Each row of a before or after table is a point. The points were changed in one or more steps. Then noise was added and the rows were shuffled. The steps act on how far a point lies along the listed directions, d1 being the first. Name the steps. A step turns or swaps two directions, mirrors them in a line or flattens them onto one, adds a multiple of one to another, or multiplies one. Angles are multiples of 10 degrees, from the lower direction toward the higher: turns from -170 to 170, lines from 10 to 170 but not 90. Use the fewest steps. Two steps may share a direction if one is a turn and the other turns, adds or multiplies; they go together, in the order done. Otherwise the lowest direction goes first.
(in the rows, 128 means zero)

Directions:
(1): [ 86  73 113]
(2): [ 72 170 130]
(3): [135 142  59]
Before (10 x 3):
[[145 124 126]
 [ 85  84 159]
 [136 139 136]
 [202 127 205]
 [104 108  77]
 [116 133 117]
 [112 106 104]
 [ 99 101 151]
 [ 39 113 162]
 [ 83  98 129]]
After (10 x 3):
[[ 93  79 146]
 [ 78  97  72]
 [144 145 138]
 [148 128 127]
 [ 67  73 123]
 [ 95  93 101]
 [ 76  51 148]
 [112 133 116]
 [240 142 212]
 [ 31  77 155]]
Steps: multiply d1 by 1.6; add 0.3 times d3 to d2

Directions:
(1): [160 141 122  36 135 139]
(2): [173 191 183 150 119 145]
(3): [125 132 151 129 219  96]
(4): [197 121  89 147 120  72]
Before (12 x 6):
[[142 153 147 164 106 121]
 [132 124 137 134 179  86]
 [114  93  98 145 152 104]
 [172 151 132 127 111 147]
 [156 141 125   7 107 147]
 [175 167 151 115 143 151]
 [170 156 139 170  93 117]
 [174 159 143 162 115 109]
 [145 158 154 167  99 138]
 [180 169 164 116 182 101]
 [178 153 151 149 117 110]
 [ 94 102 129 114 130 131]]
After (12 x 6):
[[164 122 122 142 121  99]
 [161 129 110 121 112 135]
 [135 129 144 138 178  89]
 [154 141 125   7 109 146]
 [155 127 112 163  97 105]
 [133 125 130 154 148 116]
 [160 131 114 153 119  99]
 [155 128 114 102 147 136]
 [105 122 148 117 129 141]
 [129 129 121 156 110 113]
 [163 136 134 107 184  88]
 [128 122 120 158 103 123]]
Steps: flatten d2 and d4 onto the line at 80 degrees

Directions:
(1): [113  64  86 147  58 133 156 118  77]
(2): [115 127 176  40  80  97 111 153 110]
(3): [202 108 135 109 172  82 160  98  76]
Before (14 x 9):
[[140 134 140 123 136 128 137 127 135]
 [125 125 118 126 133 126 125 116 131]
 [120 123 128 131 117 136 126 133 127]
 [120 135 131 124 136 133 116 125 143]
 [122 118 118 123 109 125 124 124 106]
 [121 140 152 108 133 122 136 115 125]
 [131 134 135 140 139 136 118 133 136]
 [133  99 103 127  80 134 143 126 107]
 [136 113 127 114 119 117 141 127 106]
 [139 123  76 220 180 168 137 103 153]
 [149 100 123 130 118 111 144 126  95]
 [141 124 128 121 130 130 124 121 112]
 [122 106 123 119  94 121 132 123 120]
 [126 139 142 127 131 131 119 138 137]]
After (14 x 9):
[[137 136 141 123 136 129 135 128 136]
 [143 123  61 249 195 178 143  94 157]
 [124 138 141 126 127 131 119 139 138]
 [141 125 129 120 131 128 124 122 113]
 [126 104 126 115  93 117 133 122 117]
 [129 134 132 143 138 138 117 133 137]
 [154 103 127 127 123 108 143 127  94]
 [139  97 105 123  84 129 146 124 103]
 [125 125 119 128 135 126 127 115 131]
 [125 118 120 120 110 122 125 123 103]
 [121 121 128 130 115 135 127 132 125]
 [138 115 131 110 120 115 140 128 106]
 [119 142 154 104 130 121 133 117 125]
 [118 134 130 125 134 134 117 125 143]]
Steps: turn d1 and d3 by 10 degrees; multiply d2 by 1.3
